Every row gives one point. Each copy is the shape, with its points in the same order, turned, moved and blurred by noise. Say if it was mirrored as well.
In the rows, 128 means zero.

Shape (6 x 2):
[[127 140]
 [100 155]
 [110 124]
 [131  80]
 [154 156]
 [104  69]]
Copy 1 (6 x 2):
[[112 114]
 [ 84  96]
 [116  97]
 [169 100]
 [110 145]
 [166  68]]
Copy 1 is: only turned
Copy 2 (6 x 2):
[[131 138]
 [153 100]
 [117 116]
 [ 71 121]
 [135 166]
 [ 64 102]]
Copy 2 is: mirrored
Copy 3 (6 x 2):
[[139 132]
 [162 138]
 [146 107]
 [110  79]
 [120 147]
 [121  46]]
Copy 3 is: mirrored

Shape (9 x 3):
[[121 125 101]
 [108  89  99]
 [137 110 128]
 [111 112 121]
 [159 142 121]
 [ 50 147 112]
 [117 106 177]
 [105  97 200]
 [119 170  96]]
Copy 1 (9 x 3):
[[124 142 118]
 [ 87 134 111]
 [124 107 114]
 [109 125 131]
 [165 119 103]
 [102 169 182]
 [115  72 154]
 [102  59 175]
 [159 169 136]]
Copy 1 is: only turned
Copy 2 (9 x 3):
[[154 126  94]
 [182 103 108]
 [137 103 113]
 [156 120 120]
 [111 118  86]
 [184 182 139]
 [123 103 162]
 [123  99 190]
 [137 167  82]]
Copy 2 is: mirrored
Copy 3 (9 x 3):
[[142 116  97]
 [127  80  91]
 [138 105 134]
 [121 109 115]
 [162 138 140]
 [ 77 141  66]
 [ 97 104 161]
 [ 67  95 179]
 [144 163  92]]
Copy 3 is: only turned

Shape (7 x 4):
[[144 114 187 135]
 [190 145  86 135]
 [124 153 154 157]
 [143  88 125 136]
 [108  96 135 126]
 [ 96  95 112 110]
 [142  68  70 142]]
Copy 1 (7 x 4):
[[149  75 112 137]
 [147 175 152  92]
 [150 129 101 160]
 [123 109 166 136]
 [101 102 143 158]
 [ 76 118 149 157]
 [104 142 211 136]]
Copy 1 is: mirrored
Copy 2 (7 x 4):
[[167 148 167  95]
 [149  93  67 105]
 [161 162 126 135]
 [142  94 149 121]
 [119 120 163 134]
 [ 94 112 158 143]
 [123  49 130 146]]
Copy 2 is: only turned
Copy 3 (7 x 4):
[[127 127 176 140]
 [ 47 101 117  79]
 [ 98 150 135 150]
 [117  84 129 127]
 [150 102 116 137]
 [153 104  86 121]
 [104  47  81 123]]
Copy 3 is: mirrored

Shape (9 x 6):
[[153 144 158 116 159 134]
 [136  78 121 122 146 146]
 [160 166 137 128 133 173]
 [ 97 162 122 139 197 102]
 [112 167 138 141 140 125]
 [169 123 100  92  90 143]
 [128  89 100  76 133 180]
 [ 99 168 122 182 152 115]
 [123  81 133  66  95 167]]
Copy 1 (9 x 6):
[[137 165 126  81 133 137]
 [130  96 129 106 141 110]
 [101 180 128 107 169 141]
 [131 149  57  96  91 164]
 [112 167 108 122 110 163]
 [115 157 146 145 150  74]
 [ 81 105 129 100 147  72]
 [123 151  81 142 112 194]
 [ 85 111 178 109 125  74]]
Copy 1 is: mirrored
Copy 2 (9 x 6):
[[156 140 114 126 137  95]
 [124  86 131 142 146 135]
 [164 155 100 127 184 117]
 [108 160 144  61 129 108]
 [135 179 131 108 144 130]
 [165 110  71 141 147 174]
 [168  67 128 119 170 166]
 [ 92 191 140 101 151 134]
 [192  80 136 157 142 179]]
Copy 2 is: only turned
Copy 3 (9 x 6):
[[156 101 134  92 130 141]
 [109  71 134 142 142 170]
 [168 114 127 106  88 166]
 [173 129  80 124 183 135]
 [160 150 118 122 139 148]
 [103  98 135 143  69 131]
 [ 76  75  98 125 102 182]
 [187 155 115 157 160 156]
 [ 53  98 135 110 102 175]]
Copy 3 is: only turned
Copy 4 (9 x 6):
[[139 142 132 104 162 128]
 [111 140 145 126 118  74]
 [117 170  98 117 144 149]
 [105  75 141 145 177 146]
 [126 115 130 138 137 163]
 [128 145  81  91  86  99]
 [ 69 152 128  91  98  80]
 [125 102 129 184 147 164]
 [ 99 158 145  72  69  93]]
Copy 4 is: mirrored

Shape (12 x 8):
[[123 156 159 109 108 108 192 124]
 [133  93 149  81 104 154  89 146]
 [138 144 109 150 192 155 112 122]
 [167 167 126 144 186 124 148 207]
 [155 105 133 149 112 142  70  97]
 [146  96 183 114  92 172 142 137]
 [132 108 115 154 171 128 128 161]
 [172  88 156  88  86 164 120 144]
 [134 151 140 115 149 124 177 119]
 [126 170 172 139 175 113 155 132]
 [126 152  82 132 136 173 104 157]
 [140 160 137  92 139 122 188 107]]
Copy 1 (12 x 8):
[[155 174 121 113 118 115 170 113]
 [133 130 191  92 159 145  81 102]
 [100  87 158 126 137 136 141 192]
 [158 145 137 118 157  94 131 228]
 [116  95 173 149 109 143  73 123]
 [168 159 180 140 152 165 118 101]
 [115 117 143 147 173 113 120 173]
 [180 132 175 111 158 159  82  97]
 [145 133 125 114 125 117 172 141]
 [130 150 158 135 112 100 176 172]
 [ 98 127 129  99 150 164  97 183]
 [158 132 122  97 122 126 176 122]]
Copy 1 is: mirrored
Copy 2 (12 x 8):
[[144 175 176 170 101 133 187 134]
 [ 99 128 153  72  79 169 138 141]
 [133 109 122 135 179 155 116 136]
 [186 179 109 159 143 166  93 171]
 [ 91  90 169 100 119 126  97 119]
 [118 146 198 114  84 196 140 117]
 [138 111 120 158 126 167 109 158]
 [131 138 174  79  62 178 131 111]
 [157 145 159 157 133 140 176 132]
 [150 161 170 165 161 140 150 173]
 [103 141  89 123 140 163 112 111]
 [162 155 156 149 128 127 191 120]]
Copy 2 is: only turned
Copy 3 (12 x 8):
[[175 172 117 116  60 109 168 124]
 [168 139 133  75 150 148 100 152]
 [120 140 101 172 162 142 146 102]
 [126 221 128 182 160 132 183 150]
 [102 117 137  90 152 131 106  94]
 [162 128 140  60 126 158 166 146]
 [118 141 134 171 150 127 147 153]
 [175 145 144  52 158 130 141 148]
 [172 157 113 143  96 116 171 113]
 [145 175 128 168  92 156 165 101]
 [121 155  64 134 163 132 133 145]
 [189 161 102 132  92 106 175  99]]
Copy 3 is: mirrored

Shape (14 x 9):
[[134 126  98 183 133 181 140  99  98]
 [123 114 181  81 128 132  98 102 134]
 [124 142 156  87 137 128  91 135  82]
 [ 82 119 164 153 141 126 101 131 101]
 [121  93 164 158 168 130 111 110 110]
 [ 95 127 127 128 126 100  98 115 150]
 [116  87 149  90 122 103 103 142  79]
 [162 115  21 145 155 148 133 129 139]
 [ 93 119 140 114 130 157  92 104 103]
 [103 148 148 103 149 150 170 111 102]
 [147 150 143 191 144 171 143  98  81]
 [ 91  99 143  84 109 117 127  91  90]
 [125 114  47 153 170 198 141 134 157]
 [135  96  86 168 101 162 142 154 147]]
Copy 1 (14 x 9):
[[121 166 100 167 122 186 143  96 163]
 [ 91  71 142 138 116 124  70 120 135]
 [106 118 122 117 125 122  72 162 135]
 [109 115 135 170  82 151 110 168 124]
 [129  96 126 176 114 167 122 136 106]
 [102 113 138 176  97  88 121 131 138]
 [122  84  90 112  94 117  98 157 122]
 [157 145  89 162 164 109 182  92 197]
 [ 80 107 115 155 110 150 101 146 152]
 [ 89 133 162  96 112 154 130 119 135]
 [126 176 123 161 120 201 113 100 125]
 [ 69  91  98 113  86 121 111 122 124]
 [134 134 127 172 158 156 190 107 221]
 [160 128 108 163  86 143 148  94 202]]
Copy 1 is: only turned
Copy 2 (14 x 9):
[[139  91  98 166 168 107 122  84 121]
 [ 95 155 190 108 136 130 125 117 186]
 [ 82 163 167 128 129 108  93  99 132]
 [124 160 176 175 160 110 106 129 136]
 [137 133 162 155 179  75 107 118 164]
 [140 119 185 126 132 120 117 161 131]
 [ 65 142 199 123 161  80 106 130 126]
 [120  51  76  99 146  88  83 141  91]
 [107 127 171 145 164 135  98  99 139]
 [123 173 125 110 183 123 131 102 126]
 [142 124  99 178 148  94 139  70 143]
 [ 96 141 195 104 169 126 144 106 121]
 [128  67  60 126 188 127  75 144 123]
 [ 91  76  97 168 156 116 130 164 117]]
Copy 2 is: mirrored
Copy 3 (14 x 9):
[[173 134 110 163 128 163 141 129  61]
 [ 94 108 164 114  70 127 124 116 144]
 [101 146 152 123  85 144 130 169 148]
 [115 104 139 192  86 144 154 144 142]
 [137  69 162 164  96 146 134 146 115]
 [106 106 109 159 115 114 114 117 155]
 [ 96 116 143 130  76  89 149 182 132]
 [141 131  95 144 191 116  74 151  53]
 [ 99 126 126 151  75 150 135 134 112]
 [114 122 145 118 132 162 177 125 120]
 [192 125 138 158 117 187 152 139  97]
 [ 97 109 110 112  73 115 167 137 123]
 [117 128 123 171 187 142  96 116  34]
 [153 147 127 177 147  86 123 116  69]]
Copy 3 is: mirrored
Copy 4 (14 x 9):
[[ 89 142 100 128 183 144 196 108 109]
 [128  80 173 139 115 109 117  92 109]
 [117 133 172 146 138  84 112 121  88]
 [ 98 136 155 193 118 126 155 104  94]
 [ 99  91 145 176 134 106 187 113 104]
 [ 88 119 167 158 108 142 127 120 146]
 [106 121 148 142  89  85 124 138  78]
 [ 75 124  81 102 181 145 156 187 165]
 [ 90 113 148 151 144 129 128  97  85]
 [111 134 115 144 147  83 132  65 131]
 [112 147 131 143 187 118 215  85 105]
 [ 78 116 142 120  91  94 122  87  88]
 [ 87 107  55 144 200 164 144 150 153]
 [126 133  82 129 132 177 168 147 131]]
Copy 4 is: mirrored

Shape (15 x 11):
[[100 180 147 110 168 135 180 114 128 114 156]
 [122 151 122 156 109 134 107 107 120  78 162]
 [121  85 113 104 119 134 122 101 146  95 131]
 [127 170 159 107 138 200 147 185 148 107 146]
 [148 134 184 103  77  77 142 132 129 125 131]
 [166 123 161 162 131 110  46 119 179 133 155]
 [ 82 165 141  95 131 124 111 130 117 125 147]
 [122  73 145 153 132  85  86 126 107 125 147]
 [146 138 133 135 132 147 112  91 160 144 188]
 [ 87 147 117 143  90 153 167 121 146  82 190]
 [ 81 141 100 125 127 103 118 133 115  57 145]
 [140 138  99 156 123 115 131 126 115 193  71]
 [ 95 157 147 195  88 143 135 118 161 117 131]
 [ 79 129 121 122  85  70 142 162 125 130  82]
 [118  89  74  68 136  90 107 174 135  80 137]]
Copy 1 (15 x 11):
[[129  81 107 127 135 155 125 139  77 105  67]
 [ 87  98 156  69  93 153 123 166 109 137 111]
 [ 87 137 135 109  98 146 146  92 133 165 105]
 [202 112 143  97 144 167 156 136  82 128 117]
 [125  93  81 121 126 147 144 180 165 181 121]
 [141 117 176 124  37 133 114 169 190 138 121]
 [114  90 136 134 122 106 147 150  92 146 116]
 [ 72 103 143 121  93 119 146 140 193 114 144]
 [144 102 149  89  73 121  92 127 145 138  80]
 [105  65 159  55 141 166 128 132 105 156  78]
 [ 55 102 160 111 129 153 158 158 100 136 104]
 [107 146 123 161 150 124  53 130 150 131 163]
 [121  62 166  99 122 187  77 145 123 158 141]
 [ 74 101 126 164 178 146 136 158 141 177 154]
 [ 72 166 169 137 147 127 203 127 144 157  87]]
Copy 1 is: mirrored
Copy 2 (15 x 11):
[[155 148  85 142 144 128 120 187 117 118 156]
 [121  98 154  99 130 162 113 157  82 116 160]
 [114 119 126 148  97 139 107  90  90 122 155]
 [178 168 128 109 157  98  70 162  91 156 119]
 [ 64 158 139 140 188 113 148 120  99 140 160]
 [122  42 177 126 184 114 111 103 112 157 162]
 [133 138 106 117 179 153  96 139 125  98 146]
 [ 74  73 153 154 158 145 127 108 114 102 105]
 [114  68 117 122 129 103  92 150 120 149 170]
 [112 124  94 110 117 179  93 174  69 159 152]
 [140 128 115 115 140 194 136 125  70  96 131]
 [112 137 163 105 116 113 160 124 200 141 123]
 [117 123 162 122 145 188 111 171 127 186 154]
 [104 172 124 125 161 184 162  92 137 139 116]
 [130 129  92 108 134 139 142  45  59  97 106]]
Copy 2 is: only turned
